Every row gives one point. Each copy is the shape, with its points in the same order, stretched, turned, moved and blurred by noise. Say if it was mirrored as well.

Shape (7 x 2)
[[  2.8 -23.5]
 [ 11.7   4.7]
 [ 10.6  12.4]
 [ 18.2 -20.0]
 [  0.6   2.6]
 [ 26.8  25.2]
 [-22.9  13.9]]
Copy 1 (7 x 2)
[[  5.0 -30.4]
 [ 17.5  -5.7]
 [ 17.9   2.4]
 [ 14.4 -30.7]
 [ 13.4  -1.7]
 [ 34.4  13.1]
 [ -1.4  12.3]]
Copy 1 is: only turned
Copy 2 (7 x 2)
[[ 12.5  10.7]
 [-11.1   5.0]
 [-17.9   2.9]
 [  3.5  19.3]
 [ -4.5  -2.2]
 [-30.3   9.7]
 [ -2.7 -22.6]]
Copy 2 is: only turned

Shape (7 x 3)
[[ -1.3  -1.8 -10.0]
 [  2.4  32.3  18.5]
 [ 19.2  -4.7  17.3]
 [ 10.9  -5.4  11.3]
 [-17.5  30.6  -0.8]
 [-17.2   0.6  12.2]
 [-20.6 -21.7  10.8]]
Copy 1 (7 x 3)
[[ -9.7   6.0  -4.2]
 [ -8.5 -26.9  27.4]
 [ 23.6  -5.6   7.0]
 [ 14.7  -3.0   0.5]
 [-31.4 -18.7  14.9]
 [ -7.4 -17.3  -9.9]
 [  4.4 -10.6 -27.8]]
Copy 1 is: only turned
Copy 2 (7 x 3)
[[  9.3 -10.9   2.6]
 [ -9.6  25.7 -24.4]
 [ 25.2  12.9   1.7]
 [ 21.9   7.3  -0.3]
 [-28.2   4.9 -15.8]
 [-17.3  -5.9  19.7]
 [-12.9 -13.2  44.2]]
Copy 2 is: only turned
Copy 3 (7 x 3)
[[ 10.6   3.9  -4.3]
 [  5.4 -28.7  18.5]
 [-13.9  -1.0   9.4]
 [ -8.8   0.1  -1.2]
 [ 24.6 -26.7   2.4]
 [ -0.1 -11.8 -20.5]
 [ -8.7  -0.2 -37.5]]
Copy 3 is: mirrored
Copy 4 (7 x 3)
[[  6.9   6.7   8.4]
 [-19.0 -27.4  -5.3]
 [ 15.2  -5.7 -22.1]
 [ 10.4  -0.3 -16.4]
 [-23.9 -13.0  11.0]
 [-11.0   2.8 -12.0]
 [  4.0  23.5 -22.8]]
Copy 4 is: only turned

Shape (9 x 4)
[[  7.3  30.3 -11.5  19.6]
 [ -2.1   0.8  22.8   8.9]
 [-16.9  13.1 -10.6  19.1]
 [ -0.4  -8.4  23.8 -13.3]
 [  9.9  -3.4   4.2  -2.8]
 [-13.0   9.3  -6.5  27.6]
 [  9.6  -7.5  -1.8   4.2]
 [ 26.8  -4.7  19.2 -24.0]
 [  7.1  29.0 -19.4  -2.0]]
Copy 1 (9 x 4)
[[-24.6  22.4 -27.2   1.9]
 [-22.5   0.2   8.4  -8.6]
 [ -7.0  24.6  -1.7 -13.3]
 [ -0.3 -12.0   7.9   1.8]
 [ -6.2  -5.1 -16.8  -3.7]
 [-16.4  21.9  -3.4 -22.5]
 [ -5.0  -2.5 -20.6 -14.3]
 [ -3.7 -21.0 -22.7  17.6]
 [ -3.7  19.8 -29.3  17.5]]
Copy 1 is: only turned
Copy 2 (9 x 4)
[[-31.4   5.5  -1.6  -9.8]
 [ 11.1   7.0 -13.5  22.4]
 [ -1.8  11.5 -13.4 -14.6]
 [ 17.7   6.1   2.1  19.6]
 [  6.2  -4.0   2.8  -2.8]
 [  4.3   9.1 -19.1  -3.6]
 [ 16.3  -7.4   3.4 -10.6]
 [  4.1  -9.5  20.0  17.5]
 [-32.0  13.7  10.8 -24.1]]
Copy 2 is: mirrored
Copy 3 (9 x 4)
[[ 43.5 -15.3 -12.9 -25.8]
 [ -8.9 -10.2 -16.9  17.9]
 [  6.1  -0.7 -16.9 -34.5]
 [-26.9  -9.4  13.3  31.4]
 [  0.3  -4.3   5.9  17.9]
 [ 10.5   1.8 -21.4 -26.2]
 [  2.7   3.8   3.5  11.2]
 [ -1.1 -19.9  21.5  48.1]
 [ 35.6 -13.1  12.6 -26.2]]
Copy 3 is: mirrored
Copy 4 (9 x 4)
[[ 10.6  22.3  31.3 -20.0]
 [ -4.2 -22.2  -5.4  11.5]
 [ 21.9   5.8  10.4  -3.5]
 [-19.5 -21.8 -23.1  10.2]
 [-13.1   3.1  -2.8   6.0]
 [ 14.2   1.5  11.0  -3.2]
 [-10.1   2.3  -0.4   7.4]
 [-36.3  -7.3 -11.7   3.0]
 [  7.4  24.6  17.2 -24.6]]
Copy 4 is: mirrored
